Rows are points. Any point is a mix of the corners, with weights that add up to 1. It lies inside the corners' shape when no weight is negative. Say inside or outside, and name the corners with a negative weight.
(in the rows, 128 means zero)

Corners:
(1): [159 111 162]
(2): [166 143 164]
(3): [ 90 114 159]
(4): [118 123  61]
Points:
[140 125 148] => inside
[161 140 159] => inside
[109 120 137] => inside
[149 126  70] => outside (3)
[161 138 160] => inside
[ 96 115 156] => inside
[153 113 159] => inside

Corners:
(1): [142 149 131 139 159  98]
(2): [124  60 153 187 102 181]
(3): [213 143  97 119 163 105]
(4): [ 66 152  93  79 125 125]
(5): [ 81 159 132 101  81 128]
(6): [176 163 131 128 180 143]
(7): [194 104 162 126 169 127]
Points:
[171 137 116 122 153 114] => inside
[185 129 114 129 150 121] => inside
[138 129 130 114 141 138] => outside (1)
[105 130 120 130 118 138] => outside (7)
[151  94 126 129 154 120] => outside (5, 6)
[123 156 120  93 136  87] => outside (2, 6)
[143 142 124 115 126 123] => inside
[174 113 149 131 157 131] => inside
[169 122 128 132 157 132] => outside (5)

Corners:
(1): [106 141 121 157 165 214 132 182 107  95 141]
(2): [105 104 118 136 156 147  86 134 152 184 146]
(3): [125  98 149 132  84  61 122 163 152 176 149]
(4): [216 142 145 117 162 119  90 132 163 162  92]
(5): [139 109 142  91 126 173 168 124 106 147 233]
(6): [139 138 113  89 106 155 114  99 163 144 131]
(7): [ 56 146  94 163 147 113 100  68 169  83 144]
(8): [140  94  91 115 160 118 133 127 172 115 126]
(9): [115  86 147 160 120 128 170 133 160 162 143]
(10): [107 144  81 144 165  89 157  96 142 137  68]
(11): [ 85  83 105 164 131 182 127 115  92 126 163]
(12): [143 118 168 108 203 153  67 156 150 116  64]
Points:
[162 146 119 124 147 128 103 114 140 150 124] => outside (8, 9, 12)
[144 102 129 126 141 144 136 144 140 156 136] => outside (7)
[107 140 123 137 148 150 102 122 131 124 142] => outside (8, 9)
[119 130 135 121 138 151 111 140 115 138 154] => outside (8, 9)
[133 125 132 124 156 155 108 139 144 132 118] => inside
[126 119 123 133 143 160 131 148 129 134 132] => outside (7)
[117 114 138 153 157 159 124 166 116 157 133] => outside (6, 7, 8)
[ 80 121  94 159 175 169 110 103 158  99  90] => outside (3, 4, 5)
[132 132 126 123 155 137 119 135 155 134 112] => outside (11)

Corners:
(1): [139 124 116 146 169 126 107 108 129 139 132 151  86 134]
(2): [116 131  75 106 141 146  79 103  79 117 140 149 131 165]
(3): [163 132 127  53 136  48 162 161 152 154  57 141 163 184]
(4): [125 156  92 169 147 128 122 136  90 140 166 132 128 170]
(5): [111 122 136 122 107 124 124 172 147  85 143 116 139  46]
(6): [150 110 144 118  91 160  86 205 182 125 119 115 118  92]
(7): [136 106 129 129 123 140 137  82 109 177 132 112 144 151]
(8): [130 119 175 136 135 130  91 170 185 100  75 135 169 106]
(9): [ 80 145 147 105 104 144 132 179 222  85 116 126 115 113]
(10): [161 120  63 138 105 131 129  83 122 132 157 145 143 129]
(11): [129 102  94 156 157 210 138 114  91 114 148 173 107 148]
(12): [105  89 118 148  96 113 105 182 160  85  82  97 114  89]
(13): [126 117 119 148  98 136 122  99  92 150 152 190 113 151]
(14): [157 198 124  80  98  73 142 150 126 138  38 110 140 137]
(15): [185  91 157 129 121 145 120  96 116 103 164 142 109 179]
Points:
[123 137 117 126 119 125 118 152 136 120 111 142 129 119] => outside (7, 15)
[137 114 139 119 112 123 132 154 165 119  99 129 129 114] => outside (2, 4)
[141 131 133 116 127 135 114 139 151 114 123 153 122 133] => outside (4, 7, 12)
[148 130 110 124 130 142 127 117 114 138 133 151 135 167] => outside (1, 5, 12)
[129 122 134 119 107 142 112 165 166 119 118 124 123 116] => inside

Corners:
(1): [130  88 165 170 144 103 129  69 167 138 123 151 106 162 161 157 159 174
 111 124]
(2): [160  75  92 131 149 108 131  87 108 156 152  98 174 146 115 114 100 129
  94  79]
(3): [117 149 155 105  96 117  89 124  60 121 173  91 122 176 107 142 169 143
 132 167]
(4): [111 149 146  67 135 109  95 102  66 110 131 125 171 130 149 153 165  87
 150 136]
(5): [162 103 142 161 105 109 163 152 136 122  98 177 167 176 167  93 173 131
 154 145]
(6): [164  89  99  66 103  88 149 142 156 137 112 165 156  99 193 145  85 129
  70 140]
(7): [107 144 104 117 152  87  92 178 100 125 167  82 121 154 129 126 137  93
  89 123]
(8): [144 122 105  79  86 145 122 119 147 130 105  72 110  96 119 159 164 131
  95 111]
(9): [106 161 164  98 139 115 161 145 162 166 172 172 177 107 105 148 139  91
 111 174]
(10): [ 96  85 157  65  91 144  92 157  79  90 142 152 108 125 140  98 120 147
  64 110]
(11): [118 159 138 130 121 116 127 138  76 125  95  94 107 158 154  94 155 102
  58 161]
(12): [123  78  89  81 109 100 142  97 170  92 180 171  90 105 156  72  98 168
 156 138]
(13): [149 183  93 136  87 105 105  70 171 186 139 144 180 127 128 159 169 100
 111 140]
(14): [114 148 133 119 104 136 132 123 145 139 115 140  89 164 156  81  90  97
 150 149]
(15): [137 102 127 157 110 111 109  76 164 119 166 155 124 118 137 160 130  85
  65 180]
(16): [121 125 112 156 138 137 102 110  68  96 108 150  87 116 127 161 137 148
  91 155]
(17): [172  90 162 100 119 111 108 162  95 146 115 119 123 116 171  71 144 145
 163  88]
(18): [141 170 152 140 106 109 130 159 144  79 116 132 113 161 150  82  92 140
  93 157]
(19): [162 146  98 160 162 157 156  83 184 161 194 146 145 186 173  76 148 101
 142 121]
(20): [ 95 150 115 106  56 140 170 136 162 172 106  69 165 109 193 126 123 137
 148 160]
(21): [178 167 169 132  58  92 155 156  72 174 104 138 154 102 150 164 164 107
 114  78]
Points:
[135 135 128 107 105 120 121 136 109 127 120 118 122 141 162 111 145 130
 124 121] => outside (2, 9, 15)
[136 130 129 110 109 115 129 124 134 142 137 124 142 134 147 117 137 117
 115 129] => outside (16)
[133 129 130 119 118 123 129 122 123 133 146 138 133 138 143 121 138 123
 112 134] => inside
[126 126 120 116 119 112 121 132 119 126 140 124 124 132 146 121 133 125
 115 134] => inside
[118 147 130 112 116 113 124 120 109 131 145 127 134 147 142 133 130 125
 108 143] => outside (5, 8, 15, 17)
[131 119 149  90 115 111 114  93 106 141 170 159 162 109 151 150 125 162
 132 110] => outside (5, 7, 8, 11, 14, 15)
[104 146 129 105 132 122 114 127 127  98 135 145 107 166 138 116 143 135
 112 166] => outside (2, 15, 17, 20, 21)

Corners:
(1): [130 130 143 104 122 123 149 112  87 142 109 123 117 132 129 140 146 122
  96 112]
(2): [153 133  90 144 127 115 115  79 147 135  81 154 123 117 132  61 139 133
 115  87]
(3): [114 108 113 140  77  95 169 113  77  89 127 145 117 115 119 108 122 150
 135 102]
(4): [149 145 117 115 139 200 141 119 134 144 140 110 165 141  88 145  77 149
 116 144]
(5): [104 168 122  84  82 142 153 141 141 128 103 144 132 126  87 151 153 140
 113 127]
(6): [117 172 149 164 109 109  98 146  90 102 111 153 129 119 118 119  80 140
 110 132]
(7): [144 129 168 134 127 126 121  10 128 118 121 146 138 146  80  69 155 155
 125  87]
(8): [106 110 132 158 142 127 140 164 155 127 122 134 129 111 116 101 148 127
 104 102]
(9): [110 163  99 107 109 119 147 167  84  94  85 157 140 114 242 108 134 125
 118 102]
(10): [162 171 137 138 153 146 138  86 159 143 155 118 134 142  94 147 145 162
 124 116]
(11): [132 149 132 140 123 151 126 121 163 137 134 116 130 143  82 149 161 122
 162 196]
(12): [141 129 131 132  78 139 101  69 125 143  93 130 131 118 127 141 110 160
  88 144]
(13): [123 151 136 150 143 112 130 100 127 123 132 145 124 151  98 146 102 109
 107 156]
(14): [123 149  79 153  99 130 127 126 146 114 134 111 182 120 172   7 133  99
 100  97]
(15): [145 138 127 117 162 151  79 140 108 100 142 162 126 143 111 139 145  32
 140 125]
(16): [132 121 106 104 105 124 157 132 148 135 119 121 188 113 102 113 135 102
 132  96]
(17): [126 111 139  71  99 119 114 169 153 102 123 136 128 101 145 102 124 140
 124 114]
(18): [110 115 137 113  94 105 134 141 122 149 122 135 106 125 128 139  66 125
 125 110]
(19): [174 202 188  96 158 165  99 151 117 115 147 164 107 109 123 159 128   7
 152 172]
(20): [142 120 121 143 116 120 149 148 102 101 134 167 110 174 127 147 124 155
 117 129]
(21): [126 158 118 124 126 139 146  84 150 122  73  99 145 130 144 137 146 120
 100 109]
Points:
[125 150 129 122 115 137 128 135 114 125 106 146 128 115 116 156 106  95
 132 144] => outside (1, 7, 10, 14, 17, 20)
[134 137 129 131 121 129 136 126 127 123 125 140 126 136 120 130 127 133
 118 121] => inside
[128 145 129 124 112 129 138 110 120 123 114 135 132 127 125 116 120 138
 107 115] => outside (11, 15, 16)
[136 141 128 129 122 133 123 116 125 122 120 137 136 126 129 116 124 117
 120 123] => outside (5)
[132 143 123 114 115 134 117 141 122 126  93 148 128 116 140 128 117 117
 109 115] => outside (3, 7, 10, 11, 13, 14)
[132 167 134 145 133 134 139 127 120 117 120 150 123 125 137 110 113 123
 115 116] => outside (1, 11, 12, 15, 16, 17)

Corners:
(1): [222 191 125 117 136 121  93 145 136 147 126 140 126 124 111 138 115 140
 118 125]
(2): [123 120 114 121 116 135 123 162 140 110 158 139 139 130 123 140 113 146
 127 142]
(3): [100 101 129 129 168 124 146 135 142 115 137 143 152 128 106 146 128 122
 138 150]
(4): [116 109 110 169 131 133 121 116 136 150 142 118 122 114 131 117 122 138
 141 108]
(5): [133 110 117 137 109 113 131 135 103 104 167 155 118 129 144 119 156 126
 126 122]
(6): [136 213 107 126 176 131 135 181 153 118  87 150 132 115 113 127 144 150
 249  84]
(7): [144 110 140 139 127 123 132 121 192 127 156 138 181 116 117  76  97 116
 191 128]
(8): [130 122 112 138 106 129 136 147 126 147 159 129 109 133  79  91 123 153
 116 129]
(9): [120 120 102 151 131 105 163 111 144 123  13 101 161 152 135 140 114 138
 110 122]
(10): [ 99 125 114 107 145 133 127 141 104 133 170 164 141 154 152 122 123 147
 103 116]
(11): [100 189 107 120 118 131 136 120 165 135 139 121 135 126 122 126 141 132
 125 128]
(12): [106 114 109 121 112 142 119 120 128 119 149 151 123 108 105 134 134 124
 107 104]
(13): [112 107 126 114 118 124 145 131 133 122 144  88 148 123 125 154 151 132
 118 129]
(14): [106 141 132 131 145 123 153 172 181 106 153 154 123 121 113 142 143 143
 126 115]
(15): [168 127  98 139 141 129 169 130 144 129 138 132 123 127 139 132 114 148
 119 121]
(16): [164 112 171 160 132 150 144 129 126 109 147 155 117 129 128 143  93 101
 158 120]
(17): [108 117 102 112 130 144 164 200 166 121 151 139 122 135 142 132 143 122
 129 125]
(18): [ 99 123 111 142 136 146 135 133 129  98 154 114 129 161 140 116 142 124
 124 109]
(19): [160 115 140 131 156  70 128 113 108 124  92 110 133 113 148 144  79 121
 121 118]
(20): [118 132 105 159 117 117 136 124 124 125 141 120 187 114 137 119 127  98
 106 118]
(21): [127 110 139 138 119 147 138 107 109 125 106  97 140 120 153  87 108 116
  97 128]
Points:
[128 129 119 130 136 122 139 141 143 121 140 133 135 128 124 136 128 132
 132 121] => outside (21)
[117 126 118 139 136 125 154 131 138 128 101 117 130 114 122 140 125 129
 120 120] => outside (1, 2, 5, 7, 10, 18)
[128 126 121 134 133 126 137 134 139 125 135 132 137 126 129 122 125 127
 133 119] => outside (2)
[141 140 122 130 134 129 130 140 145 119 131 137 129 130 140 123 119 132
 142 112] => outside (3, 8, 13, 20)
[134 119 128 136 134 120 137 133 127 117 138 138 132 126 130 131 122 124
 133 124] => inside
[123 133 116 131 133 128 138 141 132 123 136 132 130 129 130 133 131 131
 122 120] => outside (7)
[120 120 119 141 128 122 150 136 141 119 125 115 140 126 130 124 128 126
 137 125] => outside (1, 10, 12)
[125 136 112 133 129 126 135 142 143 125 143 127 140 120 123 123 130 128
 132 122] => outside (9, 10, 16)
